Rows are points. Each copy is the shape, with its points in the same order, stretched, turned, moved and blurred by noise. Say if it was mirrored as well.

Shape, 8 rows:
[[ 0.17 -0.34]
 [-0.68 -0.24]
 [-0.66  0.20]
 [ 0.22 -0.02]
 [-0.31  0.02]
 [ 0.95 -0.27]
 [-0.27  0.59]
 [-0.12 -0.18]]
Copy 1 (8 x 2):
[[ 0.57 -0.10]
 [ 0.28  0.72]
 [-0.15  0.59]
 [ 0.29 -0.20]
 [ 0.08  0.31]
 [ 0.70 -0.81]
 [-0.45  0.13]
 [ 0.31  0.21]]
Copy 1 is: mirrored
Copy 2:
[[ 0.28 -0.67]
 [-0.55 -0.36]
 [-0.45  0.06]
 [ 0.33 -0.33]
 [-0.23 -0.13]
 [ 0.89 -0.72]
 [-0.08  0.40]
 [-0.04 -0.48]]
Copy 2 is: only turned

Shape, 6 rows:
[[ 0.17 -0.30 -0.43]
 [-0.56 -0.68  0.32]
 [ 0.19  0.57  0.02]
 [-0.53  0.48  0.14]
 [-0.25 -0.31 -0.65]
 [-0.36 -0.67  0.26]]
Copy 1:
[[ 0.34 -0.30 -0.25]
 [-0.56 -0.55  0.29]
 [ 0.27  0.47  0.13]
 [-0.46  0.53  0.10]
 [ 0.05 -0.43 -0.47]
 [-0.35 -0.60  0.32]]
Copy 1 is: only turned
Copy 2 (6 x 3):
[[ 0.51 -0.43 -0.16]
 [-0.63 -0.48 -0.59]
 [ 0.27  0.28  0.51]
 [-0.35  0.01  0.57]
 [ 0.32 -0.81 -0.07]
 [-0.49 -0.40 -0.67]]
Copy 2 is: mirrored

Shape (9 x 4):
[[ 0.06  0.18  0.50  0.07]
 [-0.39 -0.53 -0.14 -0.04]
 [ 0.50  0.49  0.04 -0.10]
 [ 0.10 -0.68 -0.21 -0.17]
 [-0.53  0.36  0.30  0.73]
 [ 0.17 -0.39 -0.61 -0.21]
 [-0.45  1.01  0.43  0.39]
 [-0.22 -0.27 -0.54  0.11]
 [ 0.60 -0.33 -0.44  0.12]]
Copy 1:
[[ 0.22 -0.02  0.39  0.28]
 [-0.51 -0.21 -0.02 -0.26]
 [ 0.53  0.30 -0.06  0.13]
 [-0.16 -0.39 -0.32 -0.48]
 [-0.26  0.13  0.43  0.88]
 [-0.18  0.05 -0.52 -0.46]
 [ 0.00  0.49  0.66  0.94]
 [-0.42  0.08 -0.39 -0.09]
 [ 0.25 -0.20 -0.56 -0.16]]
Copy 1 is: only turned
Copy 2:
[[ 0.12 -0.54 -0.64  0.12]
 [-0.40 -0.25  0.22  0.45]
 [ 0.46 -0.01 -0.55 -0.23]
 [-0.15 -0.34  0.49  0.05]
 [ 0.15 -0.37 -1.00  0.91]
 [-0.01  0.17  0.43  0.01]
 [ 0.18 -0.02 -1.46  0.54]
 [-0.07  0.08  0.11  0.46]
 [ 0.57 -0.14  0.33  0.01]]
Copy 2 is: mirrored
Copy 3 (9 x 4):
[[ 0.01  0.11  0.47  0.17]
 [ 0.13 -0.56 -0.31 -0.25]
 [-0.55  0.38  0.17  0.59]
 [-0.35 -0.75 -0.26  0.05]
 [ 0.94  0.25  0.35  0.20]
 [-0.51 -0.51 -0.60  0.25]
 [ 0.61  0.97  0.44  0.13]
 [ 0.12 -0.37 -0.56  0.17]
 [-0.53 -0.54 -0.24  0.81]]
Copy 3 is: mirrored
